Each row is a point. Each copy is the shape, with its points in the same order, turned, moved and blurred by noise. Is it also mirrored, or only turned?

Shape:
[[ 22  18 -79]
 [-69 -12  45]
 [-11  22 -38]
 [ 20 -14  11]
 [-12  -7  -5]
 [-19  43  34]
 [ 16  13   1]
 [ 84  25  -9]]
Copy 1 (8 x 3):
[[ -2  54  59]
 [ 26 -76 -10]
 [ 22  10  46]
 [ 23  13 -21]
 [  4  -1   8]
 [ 65 -34  10]
 [ 32   7   1]
 [ 56  76 -24]]
Copy 1 is: only turned
Copy 2 (8 x 3):
[[  3 -63  70]
 [ 36 -33 -72]
 [  7 -65  20]
 [  0   3  -1]
 [ 19 -27  -6]
 [-29 -40 -42]
 [-15 -20   9]
 [-53   9  56]]
Copy 2 is: mirrored

Shape:
[[-31  48  44 -27]
 [-57 -15 -15  39]
 [-10  28   6  47]
 [ 51 -25 -43  21]
 [ -2  24 -37 -20]
 [ 31  36 -43 -48]
 [ 23  45  27 -18]
 [ 47  45  50 -16]]
Copy 1, 8 rows:
[[-48  57  20 -32]
 [ 53  63 -11 -12]
 [ 22  56  47  20]
 [ 51 -37  35  27]
 [ 19   7  43 -37]
 [ -8 -34  59 -39]
 [-41  17  46   6]
 [-59   8  49  28]]
Copy 1 is: only turned
Copy 2:
[[-67  -3  14   8]
 [  7 -40  51 -47]
 [ -1  -2 -13 -41]
 [ 78  -7  -3  19]
 [  5 -41  -8  31]
 [  2 -24 -34  55]
 [-37  19 -23  20]
 [-30  54 -21  25]]
Copy 2 is: mirrored
Copy 3, 8 rows:
[[ 54 -11  32  30]
 [-12 -17 -56  29]
 [  3  28 -10   5]
 [ -6   0 -34 -81]
 [ 58 -14 -34 -30]
 [ 80 -25 -19 -61]
 [ 59   5  35 -24]
 [ 44  22  57 -37]]
Copy 3 is: mirrored

Shape (11 x 6):
[[ 27   7   0 -63  -3  22]
 [-44 -27 -37  58  50 -22]
 [-28 -55 -59  43  -6 -18]
 [ 10 -35 -30 -22 -17   5]
 [ 37  21   8  -5  -4  19]
 [ 22 -62  -2 -36 -36   5]
 [ 15 -13  46 -19 -41  -4]
 [-40 -28 -44  55  29 -40]
 [  3 -45   7 -34   4   1]
 [  9   6  46  26   9  57]
 [ 59   6  45  29  34  21]]
Copy 1:
[[-25  46 -18  17   9  50]
 [ 47 -49  37  32  -7 -38]
 [ 89 -28  17  30 -32   4]
 [ 39  17  -9  24 -12  50]
 [ -5  39 -40  10  -3  -7]
 [ 52  41 -18  -1   4  66]
 [ 16  32 -38 -47   3  26]
 [ 61 -55  21  28 -20 -20]
 [ 22  17  -4  -2  23  45]
 [ 11  66   5 -17   9 -45]
 [  6  43 -47   4  42 -52]]
Copy 1 is: only turned
Copy 2 (11 x 6):
[[ 53 -13  36   0   2  -4]
 [-40 -26 -83  34 -17 -22]
 [-48 -29 -47  74  21   3]
 [ 16 -20  10  43  20   4]
 [ 32  -2  -1 -20   3  33]
 [ 10   4  36  38  48  -9]
 [-13   7  43 -25  26   6]
 [-53 -16 -71  49 -20  -8]
 [ 16  -4  14  17  29 -32]
 [  9 -38 -25 -66  27  10]
 [ 27  33 -43 -60  13  28]]
Copy 2 is: only turned
Copy 3:
[[ -2  47 -42  28  38 -20]
 [-52 -49  42 -37 -18  16]
 [-34 -48 -15 -46 -39  17]
 [ -9   3 -51 -14   1  -6]
 [ -4  15 -14  42   6 -41]
 [ 24 -14 -73  -7  20  -3]
 [ 43 -11 -36  48  17   2]
 [-33 -44  39 -42 -38  23]
 [  7 -11 -37  -5  44  -3]
 [-29 -42  -8  75  24 -34]
 [  7 -30  20  47  28 -74]]
Copy 3 is: only turned
Copy 4 (11 x 6):
[[ 23  29  30 -13  29  55]
 [-19 -25 -95  27  38 -17]
 [-23 -36 -94 -31  28  21]
 [  1  -7 -22 -38  34  52]
 [ 30  -4  19  -4  -1  17]
 [-15 -15   9 -64  44  54]
 [-31  -6  41 -35   1  20]
 [-31 -34 -95  19  27  -1]
 [-19   1   3 -26  58  32]
 [ 26   8  20 -21  11 -47]
 [ 38 -40  37  15  21 -29]]
Copy 4 is: mirrored

Shape:
[[ -3   2   4  -3  20  28]
 [-10  16   4  19  23  -5]
 [ 31  17  -3  17 -13 -13]
 [ -7 -14 -30  14  19  13]
 [-21  -1 -11  10  24 -13]
 [  5  12   1 -55   6   1]
 [-12 -41 -27   3 -74  25]
 [  5  11 -28 -58  23  19]
 [ -9  15  -5 -28  18  10]
 [-13  19  -5  15 -81  49]
 [ -8   3 -12  23  23  26]
 [  3 -16   9  21   0   9]]
Copy 1 (12 x 6):
[[ 37  -1 -12 -32  15  -7]
 [ 21 -14 -23 -12  -3  23]
 [-23 -11  12 -10   6  21]
 [ 48   6  12  -2  -5  13]
 [ 33 -13 -16   5  -4   9]
 [ 14 -34   0 -17  19 -47]
 [ -5  73  32  23   9 -24]
 [ 40 -34  19 -25   3 -53]
 [ 31 -23 -11 -22   4 -28]
 [-29  77   4 -23 -16 -27]
 [ 46   9  -7 -23  -1  18]
 [ 21  15  -7  -4  20  22]]
Copy 1 is: mirrored
Copy 2, 12 rows:
[[-14  23  -1   3 -25 -15]
 [ -5  37  -5  17   6   8]
 [ -8   2 -13   0 -11  47]
 [-19  28  33  -4  -3   0]
 [ -3  37  12   8  18   0]
 [ 11  12 -21 -47 -10 -17]
 [-65 -56  26 -25  11   3]
 [  2  37  -1 -62 -22 -21]
 [ -2  28 -13 -24  -5 -14]
 [-95 -31 -30  -5 -10   9]
 [-27  35  12  17 -16  -2]
 [-10  -4   9  21 -10   4]]
Copy 2 is: only turned

Shape, 14 rows:
[[  1   0  24 -13 -22 -40  21 -19]
 [-75  -4  25  19 -37  41  -2  -2]
 [ 28  -6  16  -8 -23  20 -22   9]
 [-69 -13 -21  20   6  13  16  37]
 [ 23  18  16  44 -32 -89   1  -6]
 [-28  26  10   4 -38  10   9  20]
 [ 17   4  26 -12  31  33  -7  25]
 [-39 -19  26  14  37  33  28  31]
 [  4   9   4 -10  41  12 -39  12]
 [ 26   8  23   0 -17   4 -22 -11]
 [ -7  21  30   0  69  44  28  32]
 [-56  21   8  25 -35  28 -95 -14]
 [  2  -2 -15  15  30  46  20   3]
 [ 15  11 -30 -12  -2   9   6 -14]]
Copy 1, 14 rows:
[[  3  18  -5 -13 -30  -1 -52  15]
 [-32  43 -46 -37  31  20  23 -10]
 [-31 -14  33 -22  -6   5   0   6]
 [-10  11 -64  10  33   5  24  44]
 [ 29 -42 -33 -33 -51 -29 -62  -1]
 [ -8   4 -26 -18 -13  35  13   6]
 [-42   1  22  30 -16 -11  23  15]
 [-53  22 -40  38  15  -9  16  23]
 [ -8   2  25  14  -5 -42  35  23]
 [-14  -7  29 -20 -16 -10 -11  -9]
 [-45  18 -11  77 -22 -15  37   7]
 [  1   7  -6 -85  29 -28  65 -17]
 [-13  -4  -1  49  28   1  15  -3]
 [ 24  -4  20  16  10  16  -8   9]]
Copy 1 is: mirrored
Copy 2 (14 x 8):
[[-11 -18   6 -23 -51 -29  19  21]
 [-77   3  -4  57 -28 -22 -31  28]
 [-10  33  19   8  -3   0  22   9]
 [-67 -19 -16  20  14   5 -18  83]
 [ -7 -28   9 -61 -10 -80   3  17]
 [-51  20  -2  -9 -22  -9 -22  28]
 [ -9  15 -30  13  18  24  36  11]
 [-58  -4 -47  39  16   1  25  55]
 [  3 -10 -15  12  27  40   8   1]
 [  9  18   2   6  -5 -17  11 -15]
 [-28  16 -87  12  32  48  27  36]
 [-38 -11  37  56   9  -9 -71 -34]
 [ -3  26 -34  38  18  16   3  62]
 [ 13   9   2   2 -17  14 -10  42]]
Copy 2 is: only turned

Shape (13 x 9):
[[ -5 -10  11   8 -35  20  -6  16  14]
 [-30  -6   1   9 -16 -95 -44  18  10]
 [  4  17   6   0  57  10 -14 -28 -65]
 [ 26  15  -6  13  -5   6  10   7  19]
 [  0  -8  14 -17  -2   2  28  -5   9]
 [ -2  -4   9  12 -11  16  34  23  12]
 [-35 -10 -62 -35 -16  -5  24 -10  13]
 [ 17 -10  22  -8 -28   6  16  20  -7]
 [ 19  -8 -11  -8  89  20 -44 -21  13]
 [-48  27  22   6 -18  16  10 -40  21]
 [ 27  -1 -11 -30  -4 -14   3  -2 -23]
 [-22  33  23 -15  -5   7   3  15  -2]
 [  4  -6 -12 -11 -26 -41 -15  24  19]]
Copy 1:
[[ 12   4  22   2   2 -14 -23  14 -20]
 [ 50 -55 -30  -5 -24  38 -35   4  39]
 [-76  -1 -29 -34 -14  25  34  -7   0]
 [-14  28  -1 -14   8 -14 -37   7  11]
 [  1   8  14 -23  12 -27   6  -6  16]
 [-12   4  20   4  12 -40 -20  -7   6]
 [ 27  -8 -30 -55 -19 -58 -14 -30 -13]
 [  1  14  39  -4   0  -6 -13 -15   4]
 [-44   6 -60 -54  62  22   8  20 -11]
 [  6   7 -10  -5 -27 -46  24  48   5]
 [ -8  18   5 -43 -10  12  -8 -32   9]
 [  1  19 -12  18  -9 -14  13  -5   7]
 [ 40  -6  -6 -18  -3  11 -42 -14  15]]
Copy 1 is: mirrored
Copy 2, 13 rows:
[[-24  -8 -31  -8 -13 -17  -8 -17 -13]
 [ 15  19 -18  52  18 -31  65 -76  -2]
 [ 28 -15  44 -54  29   3  51  21  -8]
 [  4 -10   6   9 -10 -15 -19  -2   7]
 [  8  11 -27  -7  10  11  -5   3  12]
 [-18  24 -13  -6  -8  -3 -22   2   3]
 [-10  -7 -17  31  -9  73  17 -12   0]
 [  3  12 -23 -25  -3  -6 -22 -26   3]
 [ 54 -27  15   8  16 -13  39  59 -55]
 [-48 -20 -33   2  30  -5  25  17  29]
 [ 37 -14   0 -17   4  19   1 -28   1]
 [-21  -3  -5  -9  41  -3  -5 -13  -6]
 [ 12   2 -21  31   0  -7   5 -53  -9]]
Copy 2 is: only turned
Copy 3 (13 x 9):
[[  7  11 -12 -17  32   7  -7  14 -16]
 [ 31 -19  29  62  11  36 -13  23  53]
 [ -7 -12  37 -30 -72   9  -9 -46 -17]
 [ 30  -9 -29 -13   5  -5   6 -10 -13]
 [ -7   6  -3   5  15 -25  -4 -25 -11]
 [ -8 -15 -18  -3  28 -11   1  -4 -37]
 [ 23  49  10  47   9  -9  39 -21 -33]
 [ 10  -6   6 -17  33 -18 -22  -4 -18]
 [ -9 -14   5 -43 -62 -11  54 -29  34]
 [-26  41 -43  16 -14  31 -18 -11 -15]
 [ 36   6  23  -2  -3 -26  -7 -26  -8]
 [ -7   6  -8   9 -18 -13 -30  18 -19]
 [ 38   4  14  26  23   1   2  13  18]]
Copy 3 is: only turned
